Each row is a point. To make a cloud, some directions were put in groups of two or more. Within a group, all points are equally far from the middle, so they leave a hole (a ring in 2 directions, a hollow ball in 3). The other directions are filled evenly. Then the cloud was stretched, turned, moved and blurred a little. How many holes are there, and how many directions does each take, smallest first?

Cloud (14 x 2):
[[-37  32]
 [-29  25]
 [ 16 -10]
 [ 49 -16]
 [-22  23]
 [ -8 -35]
 [-12  46]
 [-30  -9]
 [ 61   1]
 [ 49  48]
 [ 47 -11]
 [-34  -4]
 [ 16 -31]
 [ 13  -3]]
Holes: 0

Cloud, 14 rows:
[[ -5   6]
 [ -6  23]
 [  3 -69]
 [ -2  50]
 [-29 -41]
 [  2  39]
 [ 26  -2]
 [-25 -60]
 [ 18  13]
 [  2 -39]
 [ 61  -6]
 [  1 -27]
 [ 46  -5]
 [ 14  -4]]
Holes: 0

Cloud, 15 rows:
[[ -1 -26]
 [ 15 -46]
 [  8 -79]
 [  9  28]
 [  5 -74]
 [  1  45]
 [ 18 -42]
 [  5 -23]
 [ -1 -25]
 [-10  36]
 [ 27 -50]
 [-14  30]
 [ 14  -3]
 [-19  13]
 [ -4  -4]]
Holes: 0

Cloud:
[[ 75  14 -32]
 [ 44   4 -35]
 [  5  67   4]
 [-10 -14  25]
 [ 18   6  13]
 [ 69  26 -40]
 [-17 -39 -48]
 [ 14  56   7]
 [  9  14  40]
 [-11   2 -25]
 [-30 -15   7]
 [ -6   6   0]
 [ 51  16 -19]
 [ -8  40   8]
 [ 39  -7 -22]
 [  6 -26  55]
 [ -4  32  -3]
 [ 23  -1 -52]
 [ 20  31 -70]
 [-14 -11 -15]
 [-36 -21 -18]
 [ 40 -18 -19]]
Holes: 0

Cloud, 20 rows:
[[-16  41  12]
 [-33 -23   8]
 [-43 -19  30]
 [ -4 -37 -12]
 [-31   4 -22]
 [ -4 -27 -55]
 [-16 -29  25]
 [ 24 -47 -31]
 [  7 -15  42]
 [-43  -5  -1]
 [ 60 -41 -40]
 [ 67   3 -47]
 [ 52 -25 -16]
 [ 12 -20  32]
 [-55   5  16]
 [-19 -24 -25]
 [ -3 -24  37]
 [ 28 -41 -16]
 [-19  26 -20]
 [-13 -25 -38]]
Holes: 1 (2)

Cloud:
[[  5 -20  38]
 [ 20 -18 -48]
 [-28 -18  17]
 [-21  58  -9]
 [-22 -27  16]
 [ 37  19 -29]
 [ 31  -2 -48]
 [ -3 -57  -1]
 [ 40  19 -15]
 [  1 -48 -24]
 [  2  72  27]
 [  6 -39 -36]
 [-29 -15  35]
 [ -5 -46  22]
 [-20 -20  37]
 [-29   6  56]
 [ 21  12 -40]
 [ -3 -41  27]
 [ 27 -11 -50]
 [-31 -11  16]]
Holes: 1 (2)

Cloud, 26 rows:
[[ -1  29  28  -5]
 [ -5  29  11 -41]
 [-28   6 -46 -25]
 [  5  66 -52   4]
 [-17  20 -34 -43]
 [-16 -27  29 -29]
 [-35 -54 -12   8]
 [-30 -53  18  -1]
 [  3  63 -23 -36]
 [  9  27  12  26]
 [-15  27 -16  31]
 [ 22  61  11 -24]
 [ -4  24   8  27]
 [-11 -27  26 -36]
 [  5 -44 -22  21]
 [ 22  20   7  30]
 [ 23  -3 -55 -19]
 [ 25   8 -52  17]
 [  5  29 -14  37]
 [ 10 -53   9  10]
 [ -5  56 -49  11]
 [ 12  59   3 -34]
 [ 27  80 -30 -25]
 [-27 -49 -31   4]
 [ 21  10 -12  37]
 [-11 -23 -51 -20]]
Holes: 2 (2, 2)

Cloud (26 x 4):
[[ 24  49   0  12]
 [ 19  51 -26 -15]
 [ 25  21  19 -10]
 [-46   0  49  30]
 [-20   7  -3 -59]
 [ -1 -32  19  33]
 [-29 -25  11 -54]
 [-29 -22   5 -55]
 [ -5 -40  33 -24]
 [-18 -47  37  14]
 [-37   1  51  37]
 [-13 -24  35  44]
 [ 19  56 -14  11]
 [-19  10  47  46]
 [  2  25  41  -8]
 [ 10 -29 -10  15]
 [-21  -9  45  48]
 [-31  48  -8  13]
 [-30 -46  42   8]
 [ 31  34 -14 -14]
 [-36 -34   8 -42]
 [-17 -19 -30  -7]
 [-21 -41  40  25]
 [-26  38  13 -37]
 [  0  33  42  22]
 [ 12  56 -12  26]]
Holes: 2 (2, 2)

Cloud, 29 rows:
[[-23  32   1  31]
 [ 50  -7  28  11]
 [ 29 -71 -15 -19]
 [ 45 -44  -3   2]
 [-18   8 -14  28]
 [ 10 -14  22  29]
 [ 29 -28  -8 -40]
 [-26 -26  32  19]
 [-72  32  45  48]
 [-19 -44  26 -13]
 [ -2  54   9  39]
 [ 26 -55 -34 -54]
 [-42  41  18  36]
 [ 42 -40   1   6]
 [ -3  -1  37 -24]
 [ 55 -54 -18 -34]
 [ 23   9 -37 -10]
 [  3  18  13  48]
 [-28  -7  60   4]
 [ 22 -11 -18 -37]
 [ -7 -28  28 -25]
 [ 63 -31 -18 -37]
 [-21 -13  43 -22]
 [ 45   4   0 -28]
 [ -9  -7 -18  30]
 [ -1 -14  24 -30]
 [ 29  -1  28  33]
 [-17  41  21 -12]
 [-17 -15  32  28]]
Holes: 1 (2)

Cloud, 49 rows:
[[  3  -8 -29 -30 -49 -17]
 [-52 -34  43   1  42   9]
 [-50   1   0 -24   0  43]
 [ 20 -40 -21   0   8  11]
 [  3 -33  20   8 -64  -4]
 [ -9 -16 -11 -36 -29 -25]
 [-44   6 -19  -4  21   3]
 [ -6 -36 -21 -32 -69  32]
 [-13  -8  50  13  -9 -29]
 [  8  49  54 -28  -1  -7]
 [-54  -8  34   4  28 -22]
 [ -1 -55  22  -3  30   6]
 [ -3 -14  64  11  16 -33]
 [-24   5 -16 -36 -24  43]
 [-45 -18  48 -27 -28 -10]
 [ 23 -38  -4 -19 -42  46]
 [-47 -23  32 -25 -27  36]
 [-39  28  24 -29 -24  22]
 [-20   4  21  33  22  -2]
 [-20 -52 -30  -9 -26  48]
 [-12 -50  -3  16 -45 -19]
 [ 14 -39  43   6  23 -25]
 [-13 -32  28  10 -24  48]
 [-40  15   9 -25   5 -32]
 [ 21 -43 -28  -7 -53 -19]
 [ 24  25  77 -16   2  13]
 [-10 -20  74 -11   1  34]
 [-19  27 -13   5  19  30]
 [-24 -19 -28 -32 -72   7]
 [ -7 -35  32 -49 -25  23]
 [-45 -22  12 -34 -36  35]
 [ 23  36   4  -2 -40  34]
 [-18 -14 -30 -16  18   9]
 [-33 -36  26  -4 -25  47]
 [ 40  -1  37  -8  13 -34]
 [ 12  13  26 -49   0 -27]
 [ 37 -14  59 -24 -17  -9]
 [ 10  35   2   8 -46  38]
 [-36 -10  77 -23 -12  -8]
 [-11 -36  57 -21 -23  29]
 [-23 -51  28  -1   8  39]
 [-50  -6  56 -32 -17 -11]
 [-48  21  37 -19  16  38]
 [ 11 -48   3  -5 -46  49]
 [  0 -37  -8 -32 -60  -4]
 [-33 -24  27  -9 -53  28]
 [-38  -6  72 -14   8  35]
 [ 41   4  63 -33  -3  10]
 [-30  19 -32   0  -3  41]]
Holes: 2 (2, 3)

Cloud, 50 rows:
[[ 11  -4  22  16  25  40]
 [-21   2 -12 -30 -57  -5]
 [ 22 -45   9 -29 -30 -45]
 [ -1  12   5  74 -48  -2]
 [ 60  16   1  29  39  39]
 [ 15 -53  -1  16 -35  53]
 [-30 -49   8   0  46 -14]
 [ 37  16 -28  28  20 -32]
 [ 13  -1 -19  57   3 -53]
 [  9  -2 -16 -34 -36  53]
 [-28  20 -21  12  17  28]
 [ 19 -34 -29  39  68  10]
 [  7 -60   9 -40  38  17]
 [-22  12 -20 -17  -3  -3]
 [-67 -41   8 -27  11 -27]
 [ 24  -2  19 -23  39  17]
 [ 36 -42   0  16  60  42]
 [-43  22   2 -26  14  54]
 [-27 -72  -1  -2   8 -26]
 [ 28 -62 -25 -26  40  21]
 [-66  30  13 -34 -18 -44]
 [ 16 -42 -14 -13 -12 -33]
 [-17  16  -9 -30 -15 -40]
 [ 50 -44  -4 -16 -13 -20]
 [ 33  12  22  24 -45  -3]
 [ -4 -21 -36  59  11 -11]
 [-40   2   4 -22  17 -37]
 [ 19   2  30 -18 -82 -12]
 [-39  16  -4  -7  11 -35]
 [ 54 -70  -2   3  -4  12]
 [ 10 -34  14 -16 -16  53]
 [-56  -3  -2  11 -17 -34]
 [ 36  -4   6  -8   2  55]
 [ -5   1 -18 -25 -35 -36]
 [-13 -12  46 -49 -27   9]
 [ 19 -60  17  11   5  -5]
 [ -9 -64 -26   5   7  -6]
 [ -3  52  26  10  25 -70]
 [-44  42  23  13  12  31]
 [ 31  42  23   9  11  16]
 [-59   6  14 -52 -77 -34]
 [-27  19  13 -17  -9  42]
 [  5  -8   5  28 -24  37]
 [ -5  13 -24   6   7 -23]
 [-17 -58  -7  16   2 -34]
 [-18  14 -15 -21 -16  36]
 [ 13  -3 -21 -13  57   4]
 [ 25  28 -11   2  33 -32]
 [ 17  -1 -19  40  10  70]
 [-38  24   6  49   8  30]]
Holes: 1 (2)

Cloud, 74 rows:
[[  5   0   7 -43  30  28  -6  58]
 [-56 -25  28   1 -26 -31 -24  -7]
 [-46  29 -19   6   9   1  27 -26]
 [ 34 -53  18 -32 -38  14 -47  15]
 [-36  -5  24   1 -31 -17 -29 -33]
 [-34   6  64 -47 -12  10  41  27]
 [-27 -31  -1 -25 -65  23 -38  30]
 [-12 -19 -18  54   1  20 -28   7]
 [-12  47  -8 -25  22  35  -9   3]
 [ 20 -29 -20  -3 -40  27  47  29]
 [ 48  22 -10   8   1 -16  19   4]
 [  0   7 -34 -67   3  10 -32  36]
 [ 28 -37  37  11  51  -7 -16  45]
 [ -9 -27 -32  31 -59  43  11 -40]
 [-59 -32  32   2 -10  27   6  49]
 [ -1 -14  33 -53  38  54  -5  37]
 [ 16  -8  27 -33  42   6 -15   7]
 [ 24 -18  -5  -2 -68  47  22  22]
 [-23 -52  46  53  -8  -5 -28  17]
 [ -2   2 -36 -25  34  44 -10  73]
 [-15   5 -12   2 -17  26 -63  11]
 [-12 -11 -18  22  48  23 -21 -13]
 [-37 -19  33  19  19  18 -70  21]
 [-26 -15  -4 -17 -64  32   7   1]
 [ -1 -51  15  -8  -7   1  35  -6]
 [  7  -4 -22  55  -1  23 -18 -10]
 [-17  21  20  21  -1   3 -12 -53]
 [-21   0 -49 -21  14 -12 -18  37]
 [  3  -4  38 -46  41 -32 -12 -25]
 [ 11 -14  -5   5  24 -59 -14   8]
 [ -4 -37   2 -18   4  53  57 -19]
 [-24   4  -7  11 -20  44  -9 -53]
 [  7 -44  42  -6  17  16  34 -26]
 [  5  19  26 -30  28 -40  17  11]
 [ 21 -48  -4  21 -53  27  15  23]
 [-64 -46   2  23  -3  38  36 -30]
 [  2 -23 -45  -1  38  50 -50   7]
 [-24  16 -11  32  32 -43  28   9]
 [  1 -27 -17  -1  47  10  37   3]
 [-38  -6 -52   0  -9  47 -16 -34]
 [ 39 -58 -18   7  17  -2 -16  24]
 [-52 -14  25  43 -19 -51   6  30]
 [-26  47  39 -33  60 -10  22  -4]
 [-31 -37 -26 -46 -50 -13  46  21]
 [-20 -27  -4  52  -9  11 -21  -6]
 [-20 -39  13  -9 -58 -19  13 -36]
 [ 11 -15 -33 -21  21   2 -35  27]
 [ 26  37  30  -5  27   1 -45   8]
 [ 16  41  30  13  41 -12   7  -5]
 [ 18 -12  79   3  28  -3  24  47]
 [ 16   1 -79  31  -9  28  17 -39]
 [ -8 -10  -7 -23  47   8  -9  55]
 [ -1 -12 -28 -18  13  12  82 -27]
 [  8  -4 -12  22  31 -42  20  32]
 [  0  12 -40  10  19  10  15 -25]
 [-75 -35  16 -45 -19   5  26  63]
 [-23 -27  43   5 -15  36  37 -40]
 [-25 -20 -13 -74 -74  11  14 -16]
 [ 19 -34 -11 -20 -52 -20  28   9]
 [-22  48  44   7  14  36 -24   3]
 [ 17  -5  28  -2  14 -42  46  21]
 [-23  40  13 -33  55  48  -2 -36]
 [-10   9   1 -15  34   6 -52   4]
 [-38   2   1  14  45 -12  -5 -22]
 [-16  -2 -20 -13   7 -45 -35 -29]
 [  1 -42   6 -16 -44   7 -11  92]
 [-37 -55  25 -20   3  60  -5  53]
 [-25 -25  10  50  41  53 -38  -3]
 [-11 -20   4 -15 -53   1  41  40]
 [-46 -39  47  11   3  27  15  65]
 [  4 -43  42 -11 -14  40 -22  44]
 [ 44 -36  18  -6 -21  45   7  -9]
 [-56 -40 -32  16 -31   4 -24  16]
 [-19 -27 -18 -33 -10 -16  64  21]]
Holes: 1 (2)

Cloud (84 x 8):
[[  0 -32 -19 -27  30  -5 -33  32]
 [-15 -13 -22 -12  20   4 -53  16]
 [  9  46 -21 -55  42 -39 -12   9]
 [-30   1  -9  -7 -75  25  20  31]
 [ 30  20 -15  62  -9  33  -6  35]
 [ -5 -27  11  13  48 -22 -22 -46]
 [-25 -28 -69 -19  -8  28 -14  21]
 [ 10  13   2 -47 -51  47  19 -10]
 [-28 -34  -7  -6  13   6  26  24]
 [ 34 -27 -38 -23  36 -25 -13 -20]
 [  3  16 -40  66  14  24 -29  49]
 [ 12 -25 -16  42   3  10  -6  43]
 [ 39  28 -37 -35  66 -15 -20  17]
 [ 29   0  -2  12  13 -44 -15  -1]
 [ 22  -1  45 -29 -24  29   2  -8]
 [ 19  26 -52  40  30  42 -13  15]
 [-10  39 -44 -44  10  17  13  45]
 [-11  22 -71  10  16  -1  11  -1]
 [ 15   3  14 -72   2   9  10 -47]
 [  3  18 -77   9  51 -27 -15 -14]
 [ 48  24 -43  17  12  21  10   3]
 [-10 -15 -33 -13 -25  -9 -32  16]
 [ 15 -23 -61  16  30 -17 -30 -28]
 [ -4  -5   3   1  56   0  -3 -53]
 [ 50   5 -52  17  74   7 -36   8]
 [ 18  15  32  50  32  25 -23 -13]
 [ 28  40  44  23  22 -13  -6 -20]
 [ 12 -15 -80 -20  19  38 -40   9]
 [-26  37 -67 -21   3   4   7  25]
 [ 41  -7  17  51  27   5 -51 -25]
 [-19  17 -30 -31  23 -17 -24 -54]
 [ 26 -20 -16 -45   6  37  30 -22]
 [ 49  47 -44  25  28 -24 -31 -22]
 [  7  -9  -4 -19 -45  21  -8 -68]
 [ 28   4 -38 -68  18 -23  -5  -7]
 [-48 -15  12 -38 -53  14  21 -16]
 [ 13  35 -36  17 -39  45  -7  40]
 [ 53  35 -22   0  70 -26 -29 -25]
 [  3 -22  11 -35 -39  15 -24 -37]
 [-25  21 -58 -11  37 -25 -35  -2]
 [ 27 -25 -36  -6  31  45  11 -20]
 [  0  -7 -12 -50 -21 -23 -18 -18]
 [  8  -3 -79 -14   9  60 -18   9]
 [ -1  18 -94 -18  34  13 -19  -3]
 [ 21  44 -53   7  53 -31 -32 -42]
 [-27 -47   6 -56 -39  39  19 -16]
 [-12  12 -57  44  24  12 -40  42]
 [-10  18  67  31  17 -18  -4  13]
 [-10  53  24  12 -15   3 -24  -6]
 [ 23  19  57   7   0  12   2   1]
 [ 24  30   4 -12  49 -44  -4 -53]
 [-30  43  36  -8 -28  13   0  16]
 [-29 -11  36  20  -2 -14  23 -14]
 [-11  -1  13 -25 -47  -6 -13 -39]
 [ 26 -14  -5   3 -13  19   4 -80]
 [ -6  30 -86 -21  18  16  -3   6]
 [-15  39 -10 -45 -34  24  31  16]
 [-41 -27  24 -35   1  18 -14  -9]
 [  3  32 -29  46  -3  -4 -49  43]
 [ 24 -10  33  55  11  31 -30 -23]
 [ 14 -37 -47   8 -14  43  11 -39]
 [-20   0 -11 -60  34 -53  -4  -7]
 [-31 -12  -8 -61  14 -22 -15 -32]
 [-20 -16 -66  -6  17  10 -38  21]
 [  6 -18 -28  51  28  20 -16  43]
 [-10 -21 -29  31  22  44  -4 -16]
 [ 25   2  -3  17   2  14  -2  65]
 [-33  26  41  -5 -57   8   6   8]
 [ 10 -40 -23 -36  13  31  29 -23]
 [ 11 -36 -57  27 -25  52 -13  -1]
 [ 52  43 -45  25  49 -13 -19  15]
 [ 41  22 -38  27  -9 -16 -33 -22]
 [-28 -19   0 -25 -40  12   0 -53]
 [ 22 -21 -79   2  31  23   0 -23]
 [ -4  43 -24   7  -3  -6 -33  65]
 [ -4 -32 -10 -25 -49  47   7  44]
 [ 39 -15  -2  26   9  52 -19 -56]
 [  8  26  -3 -60  58 -38  -7 -28]
 [ 36   4 -47  27  -3 -21 -17 -10]
 [  9  15 -41  61   3  43 -27  43]
 [ 44 -24 -48 -22  20  27  10  -1]
 [ -9  44  -1  23  12 -12 -51  24]
 [ 40  12  30  12  36 -13 -37  10]
 [  9 -37 -13 -15 -13  19  34 -27]]
Holes: 3 (2, 2, 4)

Cloud (84 x 8):
[[ -4  24  11  48   2 -42 -52  12]
 [ 43  19  18  -6 -35  37  32 -37]
 [ 22 -29 -11  43  24   5  45  12]
 [ 58  11   3  14  -6 -52  49  -1]
 [ 37 -28  22  76  -1   1 -21 -17]
 [  9 -31  13   6  35  19  15 -32]
 [ 69 -11   9  16  33  -6  45   0]
 [ -2  42   4  -7  10  14  60  30]
 [-44   1 -10   3  40  12 -42  43]
 [ -6  17   0  10 -28  18  71   0]
 [ 88  -6  15 -11  -1  24  45  -5]
 [-45   7  21  39  -3  26  -9  11]
 [ 30 -23 -49  -1  22 -24  10 -20]
 [ -1   6 -10 -23  54 -48 -28  15]
 [-29  39 -49   6  24  13   2  52]
 [ 15  15 -61  24  -4   8 -33  13]
 [ 13 -16  11   2   2   8  14 -54]
 [ -9  48  10  37  38 -16  58  23]
 [  4  22  35  16   4  36  76  26]
 [  7 -24 -30 -28  60  26  -9  -5]
 [-33   9 -18 -29 -23  45 -12  30]
 [ 16 -58  -5 -14 -35   6  28 -34]
 [ 41  32  21  24  62  23  32  -2]
 [ 20  26  34  13 -27  25   9 -37]
 [ -8  -8  -3   5   8 -48  -3 -31]
 [  0 -14   3   7 -39  23  65 -18]
 [ 10 -55  -8  -3 -38 -15 -54  22]
 [ 50   2  15  19 -23  35  10  42]
 [ 26  31  42  -9 -10  34  31 -30]
 [ 53  11 -46 -64   3 -34   3  21]
 [-16 -43   3   0  27  -1 -34  31]
 [ 64  18  28  18 -29  57  46 -20]
 [  7 -16  -5 -43 -21 -40  -5 -16]
 [ -8 -16   4  46  40  -7 -14  44]
 [ 35 -12   1  28 -79 -12   0  -1]
 [  5 -40  -7  15  -4 -54   0 -38]
 [ 29   3  33  50 -74 -30   7   4]
 [ 24 -11 -32 -15   1 -13 -44 -38]
 [ 28  56   8 -20 -19  26  -8  33]
 [ 33 -25 -16   2 -42  -7  64 -13]
 [ 39  42  -2 -10   0  67   5  38]
 [ 47  16 -24 -47 -40  20   2 -21]
 [  8 -14 -36 -36  11 -32 -35 -31]
 [-16 -15  15  71 -17  28 -10 -17]
 [ 15  43  -8 -20 -40  17 -19  24]
 [ 46  50  17  32  31  -7 -10  39]
 [ 27  24  40  56 -37 -15  28  45]
 [ 46 -41  26  20 -15  -3  12 -61]
 [ 77   5   4  17 -47  -2  44 -30]
 [ 19 -20 -10  44 -61  22  48   5]
 [ 53 -16  -9  37 -49  26  21  15]
 [ 65   3   2  27  21 -54  -6  -4]
 [ 43  -1  -2  58 -14 -19   2  42]
 [-14  41  -4  22  -9  -8  40  48]
 [ 50 -25  17   4 -36  33  -4 -42]
 [-47   3   2  17  -6 -23 -37  26]
 [ -8  21 -23  43 -29   3  54  18]
 [ 11   4 -29 -37 -19 -19 -78  -5]
 [  1  -8  -4  95  -5  10   2  -9]
 [ 21 -24  48  -4  20  23  27 -25]
 [-10 -31 -44   1 -39 -11 -68  -2]
 [ 50  -5 -27 -15  33 -57 -29   3]
 [-18 -35 -46   0  39  29 -16  17]
 [ 30 -14  15 -35 -19 -47  -9 -19]
 [-18 -18 -11  75  -7 -63  -6  11]
 [ 40  40  10 -15 -39  -9  -9  13]
 [ 46  25 -52 -12 -15  50  -4  12]
 [ 61  14 -34 -26  29 -43 -33  20]
 [ 14 -31   7  74 -32  -9 -24 -29]
 [ 30  11 -36  26  15  20 -26 -13]
 [ 10  12  18  -2   8  24  49  49]
 [ 27 -31 -34  45  -4  -3 -43   3]
 [ 22  50 -13  20  25 -14 -36  53]
 [ 25 -20 -20 -10 -38 -12  -3  53]
 [ 42  48 -16   6   4  -6  39 -12]
 [-13  11 -14  16 -21  -1 -53  -8]
 [ 12  15  28  33 -60 -23  -3  22]
 [  4  35   2  30  15   8  12  69]
 [-12 -17 -58   5  16 -39  -4   3]
 [-15 -45 -15  42 -13  22 -24  -6]
 [ 16  26  33 -17  -7 -17  -4 -23]
 [ 63 -42  42  19 -21  -3  -1 -45]
 [  3  -4 -72  23 -10   1 -29  25]
 [ 18  46  -2  42  35  30  -7   0]]
Holes: 3 (2, 2, 3)
